Rows are points. The last column is the point's height on a tilted bowl or saddle (a function of degree 2), plus a little noise. Count its main directions that bend up, bend down and stay straight.
In the rows, zero is written as 128.

Points (16 x 4)
[[ 73 154 131 107]
 [ 91 141  69 128]
 [106 229 165 106]
 [158  90  94 102]
 [186  62 178  44]
 [115  81 134  88]
 [178  42 115  62]
 [148 140 123 105]
 [145  82 116  88]
 [130 165 103 117]
 [158  79 155  68]
 [148 177 138 111]
 [114  83  90 108]
 [112 124 171  91]
 [125 193 179 104]
 [169  82 115  85]]
Directions: 2 up, 1 down, 0 straight

Points (26 x 5)
[[153  93 187 100 123]
 [187 148 191  76  90]
 [134 164  95 143 120]
 [109 249 146 159  81]
 [160 103  98 132 125]
 [ 96 137 139 197 149]
 [248 170  66 197  49]
 [119 136 177 124 119]
 [101 144 161 144 129]
 [152 163 112 126 125]
 [ 97 144 139 117 107]
 [121  58 216  81  72]
 [152 158 118 114 123]
 [ 79  73 141  59  21]
 [ 83 107 137 146 122]
 [140  86 117  96 107]
 [125 102 141 111 119]
 [118 121 140 141 135]
 [110  88 139 124 118]
 [115 153 104  93  96]
 [ 83 182 167 171 125]
 [149 135 129 130 135]
 [ 71 142  95 107  80]
 [ 46  93 124 120  68]
 [117  85  44 195  41]
 [128 120 152 129 134]]
Directions: 0 up, 2 down, 2 straight

Points (45 x 7)
[[199  98 114 179  24 126  93]
 [144  88  78  17 104 119  37]
 [127 143 132 107 131 157 129]
 [176 153  70 194 132 144 158]
 [140 179 118  57 175  83 181]
 [153 124 151 217 105 185 167]
 [ 38 163  69 159 180 101  89]
 [110 114  30 162 120 152 110]
 [131 106 225 112 137 154 128]
 [160 128 125 183 157  95 161]
 [215  46 105 201 147 117 153]
 [126 124  91 118  88  81  97]
 [100 162  58  96 209 169 166]
 [119 118 130 161 205 169 168]
 [121 116  92 174 155 144 149]
 [148 148 163  40 130 105  98]
 [ 91 115 111  97  96 144  66]
 [144 106 169 116 148 147 148]
 [137 133 162  90 102 212  98]
 [106 154 114 116 153 124 138]
 [137  78 183 107 169 116 136]
 [175 149 160 148 104 148 140]
 [138  70 119 144 139 127 133]
 [204 144 163 133 134 195 163]
 [151 130 148 112 140  85 135]
 [ 71 139  99 141 165 211  89]
 [ 97 122 172 245  78 115  94]
 [ 85 101 145 161 125 112  91]
 [103 173 139 159 171 124 136]
 [119 139  77 188 143 172 136]
 [ 41 166 144  65 147 117  45]
 [ 93  79 148 178 146 185 128]
 [ 60  92 217 123 162 113  47]
 [164 166 130 115 122 114 141]
 [170 148 163  94 111 160 121]
 [ 66 162 130 211 142 119  74]
 [145 203 112 146 211  81 193]
 [ 50 120 162  95 125  80  17]
 [161  74 132 101 148 127 134]
 [173 150 217 122  55 140  77]
 [111 143 176 103 175 111 134]
 [196 135 155 124 128 111 143]
 [135 130 188  80 138 181 123]
 [123 107 122 115 159 146 144]
 [161 158 174 154  99 178 140]]
Directions: 1 up, 4 down, 1 straight

Points (66 x 9)
[[188  75 139 153 118  80 140 128 118]
 [127 114 145  86 142 152 112 143 124]
 [156 118 118  61 120 158 138 154 130]
 [144 117 135 158 101 115 148 150 118]
 [111 175 129 189  46  65 153  94  74]
 [102  77 165 120 130  81 107  98 161]
 [114 148 176 143 163 165 131  87 109]
 [132  88 111 218 148  81 189  51 125]
 [134  93 185 137 108 169 211 192 189]
 [ 49 116 167  81 112 130 204 173 176]
 [ 77 184 124 126 161 144  98 121  80]
 [115  63 143 200 136  87 127 148  92]
 [139 142 133 188  96 117 177 133 114]
 [100 223 156 133 166 106 101 104  55]
 [196  83 148 141 150 152 138 196 126]
 [146 139  77  72 111  63 139 202 116]
 [181 146 164 190 146 110 118 126 101]
 [163  93 110  89 110 141 159 148 123]
 [117 149  71 143 110 172 159 124 127]
 [109 177 164 104  77 124 164 152 170]
 [ 66 168   9 141  77 122 149  76 117]
 [102 168 139  97 189  84 179  77  85]
 [168 111 154  99 144 122  68  80 163]
 [116 112 135  86  74 116  99 143 177]
 [131  87  88 177  89 147 146 151 119]
 [ 80 129 107 160 116 249 161 140 235]
 [125  86  64 176 157 150 122 169  42]
 [140 145 135 132  98 111  92 127 135]
 [ 78 112 130 166 113 140 121 136 123]
 [167 172  99 168 164 154 202 107  98]
 [ 86  70 158 117  91 205 163 142 190]
 [114  55 157 102 159 179 111 171  82]
 [ 47 112 155 110 165 111  58  85 134]
 [ 66  73  99 149  84 132 117  93 199]
 [116 140 213 185  68 130 103 131 134]
 [132  93 119  75 149  99 137 125 132]
 [ 72 158 199 153 136  71 205  87  63]
 [166 124 106 120 138 106 161  76  96]
 [ 65 120  44 162 122 108 151 188  97]
 [114 112 147 123 127 181 113 145 138]
 [125 109 129 126  97 108 162 102 145]
 [ 87 172 135 148 199  88  60 129  24]
 [113  68 127 152  92  56 149  86 167]
 [137 168 100 101 127  63  66  69 139]
 [139 180 183 165 120 123 163  68  92]
 [147 109 141 134 112 191 157 166 174]
 [163 109 160  64 115 134 117  77 169]
 [121 119 156 149  57  37 163 126 108]
 [ 94 179 145 118 157 115  73 164  92]
 [146 108 155 127 196 137 212 150 178]
 [130 158 139 100 106 126  74 116 167]
 [ 69 155 183 150  94 103  74  81 151]
 [108 128 110 185 102 107 154 138  99]
 [104  86 110 127 147 166 127 157 105]
 [117  89 146 127 103 127 128 137 140]
 [138 137 182 105 116 175 125 149 168]
 [161 168 172 142 158 127 122 130 116]
 [149  70 156 154  46 124 146  76 192]
 [ 88 115 125  97  70 137 129 121 195]
 [117 177 145 125 126 112  75 117 125]
 [126 196  98 147 134 122 157 158  89]
 [192 161 174 115 147  95 120 133 138]
 [155 133 184 117 155 130  19 127 151]
 [134  98 176 115 172 134  78 122 115]
 [138  71 138 170 131  69 141 104 130]
 [144  88 178 105  98 152 125 137 152]]
Directions: 4 up, 4 down, 0 straight

Points (74 x 9)
[[176 141 172 118 110 128  60 103 127]
 [158 156  85  99 123 136 133 172 116]
 [143 125 157 100  88 221 139  76 178]
 [155  86  31 121 153 122 196 153 166]
 [115 114 116 166 109 167 121 114 136]
 [163  98 139 162 127 168 194 135 144]
 [139 101 166 106 140  72  82 136 113]
 [177 140 205 159 147 155 174 146 163]
 [117 146  87 249 170 173 113 114 238]
 [156  81 112  85 153 142  45 121 129]
 [148 156 118  55 157 159 118 118 151]
 [ 37 193 130 203 114  79  63  81 177]
 [105 137  32 212  87 126 169 135 219]
 [133 144 150 120 130 140  69  97 144]
 [107 135 167  63 119  74 110 179 119]
 [114 195  95 175 126 112 167  94 154]
 [191  92 168 107 134 113  45 209  99]
 [105  94 118 159 156 138 127 135 146]
 [117 165 110 154 112 163 142 111 138]
 [146 138 120 147 115 104 147 124 111]
 [140  87 109 102 130 150  66  90 121]
 [184 119 100 121 194 156 132 161 140]
 [173  87  91  98 105 164 152 109 109]
 [130 116 168 104  89 100 147 115  96]
 [128 138  98  74 160 115  47 126 164]
 [112  64 135 155 165 192 107 170 157]
 [143 105 111 124 117 105 219  92 155]
 [133 168 127 146 167 121 184 127 128]
 [115 204 101 130 112 143  86 142 164]
 [112 130 149 101 104 161 148 112 128]
 [102 143 145 129  68 124  89 113 111]
 [172 133 108 101 116 170 100  85 125]
 [156 139 151 181  81 148 175 171 134]
 [138 100 116  87 134 139 148 136 113]
 [173 158 173 109 150  93 132  98 127]
 [127 159 144 169 191 149  92 171 196]
 [107 103 122 178  87  68  76  91 105]
 [121 115 121 100 174 110  80 168 160]
 [115 154 120  84  76 145 125 162 121]
 [149 134 177 122 117 139 125 113 130]
 [ 92 134  84 211 175  19 119 168 249]
 [137 157 128 139 182  72 112  50 168]
 [155 128 111 148 154 118  95 158 136]
 [ 32  79 191 133 121  75  78  69 157]
 [153  74 141 103 136 124 115 100 122]
 [121 136 126  99 116  47 142 129 103]
 [224  64 128 103 150 140 121 128  91]
 [118  64 178  71 139 141 165 111 157]
 [ 96  96 136 159  99 177 136 119 132]
 [130 143 124  81  76 122  97 140  99]
 [141 156  81 153 108 146 193 197 136]
 [164 152  67 105 158  88 131 114 140]
 [136 151 118  99 176  91 115 103 149]
 [ 74 169 111 109 141  96 114 161 150]
 [100 124  90 130 153 159 184 150 129]
 [106 141 169  90 158 171  65  60 191]
 [104 130  95 165  68  99 133  65 137]
 [127  82  83 116  75  95 153 161  72]
 [133 104 109 166 136 130 114 167 130]
 [141 127 114 116 135 139 138 131 117]
 [ 74 200 151 166 161 110 133 183 156]
 [152 166 136 135 174 130 139 168 137]
 [150  91  81 120 126 101 103 100 108]
 [112  63  97  96 139 201  77 104 142]
 [ 98 135 115 115 132 171 114 124 133]
 [148 122 133 103 146  97  98 141 115]
 [147 120 165 111 119  61  99 156  83]
 [112 139  32 137  96 168 100  74 159]
 [101 166 127 113 137 117 117 152 134]
 [ 99 138  99 131 162  68 108 178 165]
 [102 152 127 194 136 131 178 174 145]
 [131 139 125 122 194 115 107 124 163]
 [ 95 103 130  85 111 135 125  93 130]
 [144 213 186 103 145 105  27  69 198]]
Directions: 4 up, 1 down, 3 straight

Points (61 x 9)
[[170 107 129 144 177 117  77 144  95]
 [168 111 143 109  86 102 102 120 111]
 [126 180 149  74  81 162 165  82  83]
 [139  98 155 149 133 123 123 162 137]
 [134 205 154 132  93 189 132 114 100]
 [ 96 197 140 167 158  80 249 179  55]
 [103 151 143  94 112 155 103 156 113]
 [158  97 110 105 179 167 118  72  73]
 [ 98 153  70  96 178 159 171 112  37]
 [ 92 119 164 198  87 145 164 124 142]
 [174 182  82 139 141 208 129 143  59]
 [ 58 142 112 149  72 175 169  73  78]
 [147 108  91 148 170 117 104  85  86]
 [130 106 173 140  71 205 191 194 109]
 [109 135 115 146 125 108 120 195 120]
 [ 67 155 187 103 131  94 102 146 121]
 [114 112 145 126 126 147 163 151 123]
 [169  81 147 107 164 179 130  98 103]
 [161 152 127 159  87 123 106 124 106]
 [114  88 104 174 147 127 170 111 123]
 [149  86 129  75  89 146 168  90 106]
 [103 122 162 135 150  59  85 195 116]
 [ 85 128  87 178  83 150 117 114 110]
 [136 172  59 104 102 189 106  94  39]
 [147 119  80 116 194 111 109  90  62]
 [ 80 103 124 132  78 144 124 192 127]
 [144 181 137 159 157 152  83 173 101]
 [112 140 103 156 109  74  93 136 112]
 [142  60 162  93 129 162  56 137 117]
 [137 131 134 111 113  92 159  88 108]
 [ 60  64 138  74 122  87  82 166 113]
 [146 109  97 115 168 106 145 102  93]
 [129 155 118 150 108  88  84 140 105]
 [150 137 123 143 148 106  70 178 100]
 [ 97 167  97 133 111 148 115  72  75]
 [159 126 168 131 177 114 130 128 108]
 [ 81 141 118 164 127  73 143 145 129]
 [125 175  94 103 101 103  81  48  40]
 [138 183 201 128  88 150 103 115 115]
 [158  72 188 133 155 157 148 151 127]
 [ 24 139 121 167  80 141 116  75  93]
 [144 126 147 172 176 155 142 137 117]
 [193 109 110 108 107 124 171 152  94]
 [ 77  55 180 113 172 178 120 159 111]
 [ 93 122 149 174 103  83 117  85 127]
 [166 163  95 134 116 134 178 182  73]
 [216 174 116  62 204 140  79 119   7]
 [ 80 124 130  96 152 138 171 149  94]
 [ 97 111 112  93 106 124 159 137 107]
 [116  66 206 188 148  91  79 146 132]
 [172 101  95 144 189 186 130 121  81]
 [142 121 100 100 204 127 125 143  72]
 [134 107 118 122 110  81 107 125 118]
 [116  84 101 135 126 132 131 176 126]
 [147 127 127  95 116 114 147 103 105]
 [126 125 109 190 163 100  86 122 110]
 [ 99 116 133 164 152  71 170 178 126]
 [117 132 153 166 161 181 129 122 119]
 [122 116 101 141 121 154 104 152 118]
 [115 153 167 149 101 129 185  82 110]
 [141 215 125  83 132 119  91 180  68]]
Directions: 0 up, 5 down, 3 straight
